Each row is a point. Two turns around zero, p and q, are shown by what they do to some points. Where does a point land after both, in the order given? Backwards means that the second turn is done in reverse. Each puzzle has new turns, and all numbers are rounded.
In the rows, zero is written as 128.

Turn p:
[132 140] => [116 126]
[104 153] => [118  95]
[132  84] => [164 153]
[158 134] => [108 151]
[114 130] => [133 115]
Turn q:
[150 112] => [153 139]
[145 132] => [133 145]
[ 89 139] => [ 99 100]
Where do these land?
p, then q: [161 137] => [ 95 119]
p, then q: [108 158] => [148  98]
p, then q backwards: [110 111] => [134 104]
p, then q: [133 106] => [123 150]

Turn p:
[118 130 146 125] => [115 138 132 116]
[109 149 118 116] => [126 136  98 120]
[195 118 134 114] => [165  86 165 110]
[109 134 115 162] => [131 156 121 157]
[109 108 126 122] => [103 121 124 138]
Turn q:
[140  91 139 135] => [142 109  94 130]
[111 114 103  98] => [106 117 128  90]
[116 129 100 132] => [ 98 124 131 126]
[153 160 151 173] => [146 153 134 185]
[141 128 128 117] => [133 140 121 119]
[106 146 148 113] => [144 124 161 118]
Where do these land?
p, then q: [118 101 120 140] => [127 106 133 151]
q, then p: [135 144 115 142] => [129 153 122 131]
p, then q: [153  93 120 150] => [156 109 112 159]
p, then q: [109 154 138  75] => [ 99 128 133  73]
q, then p: [126 148 147 133] => [140 139 149 118]

Turn p:
[ 89 115 124 128 111 177 105 111] => [114 134 169 106 110 152 171 138]
[145 114 117 124 122 110 120 132] => [132 119 115 139 113 137 110 134]
[148 118 142 131 138 148 121 149] => [138  99 124 141 139 127 147 137]
[132 119 115 225 121 106 134 135] => [146 121 142 173 116 145 121  43]
[113 119 127 110 146 117 139 107] => [107 156 121 132 137 132 124 142]
[139 152 107 113 145 117 140 125] => [149 151 105 118 139 123 115 134]
[134 170 141 101 142 102 123 107] => [121 138 108  91 160 123  96 134]
[122 117 139 106 121 109 135 174] => [132 113 143 149 124  94 106 156]
[130 128 140 115 106 165 135 113] => [114 121 124 103 114 119 163 134]
Turn q:
[ 85 154 116 151 105 149 154 153] => [148 170 119 115  98 135  84 114]
[ 87 128 117 141 116 120 117 113] => [127 150 142 124 125  96 103 141]
[155 134 120 123 126 158  89 135] => [127  99 106 156 141 117 122  98]
[128 120 154 140 115 118 154 106] => [119 122 131 116 102 138 131 163]
[114 108 154 102 101  95 144 122] => [140 113 141  79 124 120 137 158]
[164 139 144 116 171 122 116 134] => [139 114 127 159 143 144 174 122]
[103 134  90 143  93 117 159 123] => [104 169 118  91 113 119 103 128]
[153 115 135 109 154 123 109 141] => [136 105 133 140 159 137 152 120]
[156 106 130 140 155 137 110 144] => [124 111 125 158 160 152 130 127]
[152 109 141  95 167 141 130 109] => [116  94 162 142 132 144 162 115]
[113 160 107 148 107 128 126 129] => [128 160 104 129 113 108 112 121]
Where do these land?
q, then p: [ 94 112 118 171 139 133 140 145] => [154 100 152 100 158 140 132 124]
q, then p: [145 120 150 141 149 125  98 135] => [144 121 124 167 137 135 141 111]
p, then q: [100 127 124 163 141 157 124 115] => [126 125 142 138  79 147 139 135]
p, then q: [113 130 123 107 113  99 139 114] => [152 135 119 125 132  92 124 122]
q, then p: [146 113 105 103 141 124 129 137] => [108 155 120 131 148 130 145 137]
q, then p: [144 138 133 202 144 149 140 107] => [166 121 186 123 111 132 145  87]
q, then p: [129 112 137  86 148 126 134 131] => [ 95 124 106 138 140 113 147 139]
p, then q backwards: [145 163 140  93 143 119 112 150] => [115  98 143 130  97 104 103 149]
q, then p: [144 123 141 108 101 130 141 135] => [121 133 118 131 103 130 137 158]
p, then q: [119 142 110 106  61 117 124 110] => [147  98 114  81 123  82 122 116]

Turn p:
[135 130 124 127 156 143 116 111 134 141 125] => [115 113 129 119 132 128 154 135 116 135 145]
[140 143 103 127 147 110 157 113 121 118 128] => [122 150 148 123 156 129 128 122 137 117 158]
[109 148 149  83  92  88 105 145 137 114 112] => [123 121 122 108  83 120  62 110 141 128 127]
[147 137 104 112 136 151 136 101 130 121 127] => [104 133 143 108 153 112 138 141 113 120 134]
[162 117 124 124 122 124 132 100 106 126 129] => [115 148 111 127 151 135 121 144 104 116 140]
[113 164 169 105  91 114 124 143 129  81 122] => [142 107 132  99 124 137  58 107 141 122 101]
[137 129 157 133 148 104 150  95 140 112 150] => [111 130 132 120 151 181 120 136 146 134 141]
[114 110 101 128 152 149 120 116  90 133 111] => [133 140 115 113 127 115 172 112 105 102 137]
[109 171 151 131  86  97  98 143 133 112 141] => [143 111 102 115 122 117  72 110 163 153 115]
[154 118 106 143 157 150 128 130 110 145  84] => [145 132 140 137 134 113 161 126  76 125 156]
[ 92  98 124 159 101 148 128 152 153 161 121] => [140 139 130 159  93 116 158 121 131 161  83]
[127  84 108 154 142 147 119 160 145 136 144] => [155 130 132 153 108 121 172 164 137 128 115]
[125 115 144 139 134 140 151 155 135 163 170] => [118 110 128 183 129 139 149 135 153 123 110]
Turn q:
[150 118  87 124 122 115 150 132 122 144 119] => [119 141 136 158 106 146 124 148 156 117 124]
[140  98 107 149 148  98 127 135 124 162  94] => [ 89 148 166 140 114 138 152 124 156 124 107]
[127 111 106 118 158 130 137 159 118 128 108] => [136 159 144 120 100 123 141 144 137 123 103]
[117 113 120 137 127 134 160 125 126 152  95] => [101 132 152 130 113 144 141 162 121 136 129]
[117 148 146  96 143 155  90  80 129 111 164] => [168 134 122 109 181 112 112 109 110 108 170]
[134 155 122 108 151 158  90  95 176 109 126] => [130 172 112 107 174  99  92 122 128 136 156]
[125 125 158 151 117  99 169 141 122 113 156] => [133  85 108 161 126 124 153 131 109 138 100]
[134 113 151 143  98 126 133 133 108  95 131] => [142  96 134 145 106 124 118 108 105 147 123]
[135 129 106 168 132 131 143 153 106 150 118] => [110 136 123 137  87 144 165 129 143 138 132]
[134 170 140  92 137 135  97 114 135 128 116] => [150 137 125  92 166 131 106 126 152 141 141]
[ 89 123 139 147  86 102 137 143 121 111 153] => [120  64 112 132 106 108 131 125 114 114 121]
[133 132 154 105 118 153 102 126 151 133 154] => [136 132 104 106 155 142 101 107 105 116 130]
Where do these land?
q, then p backwards: [136 119 163 150  93 115  97 147 141 123 112] => [ 98 165 163 113 111 138 125 111 137 142 110]
p, then q: [171 109 111 159 126 113 149 120 115 103 152] => [149 167  87 118 122 118 154 120 144 151 115]
p, then q: [130 168 137 138 137 122 139 121  92 111 162] => [131 177 133 140 152  90 129 125 121 115 128]
q, then p: [108 118 133 119 119 123 110 136 141  96 136] => [132 146 105 111 111 133 111 133 123 123 151]
p, then q: [122 148 149 121 161  91 142 134 111 112 136] => [137 152 109 139 148 114 107 109  94 115 146]
q, then p: [114 105 144 117  98 110 133 164 158 126 112] => [142 139 116 107  79 117 126 108  98 125 120]
p, then q: [106 110 140 127 110 156 135 153 135 123  86] => [132 102 165 132 123 157 116 119 131 164 138]
q, then p: [133 108 146  99 108 127 134 114 135 123 118] => [146 103 104 121 116 136 137 131 105 122 130]
q, then p: [141 157  89 119 143 164 134 112 153 164 123] => [129  88 150 125 143  87 135 126 175 126 124]
q, then p: [130 150  68 133 144 144 113  85 122 163 108] => [117  85 147 129 144 131 120 139 198 140 106]
p, then q: [106 108 177 121 148 129 128 141 154 118 122] => [119 131 139 119 108 157  97 124  83 138 139]
p, then q: [124 135 118 164 125 120 143 113  97 146 168] => [109 165 110 146 138 101 153 153 140 134 141]
p, then q: [144 128  90  97 152 150 108 125 110 156 130] => [145  89 125 155 114  99 145 145 130 104 105]
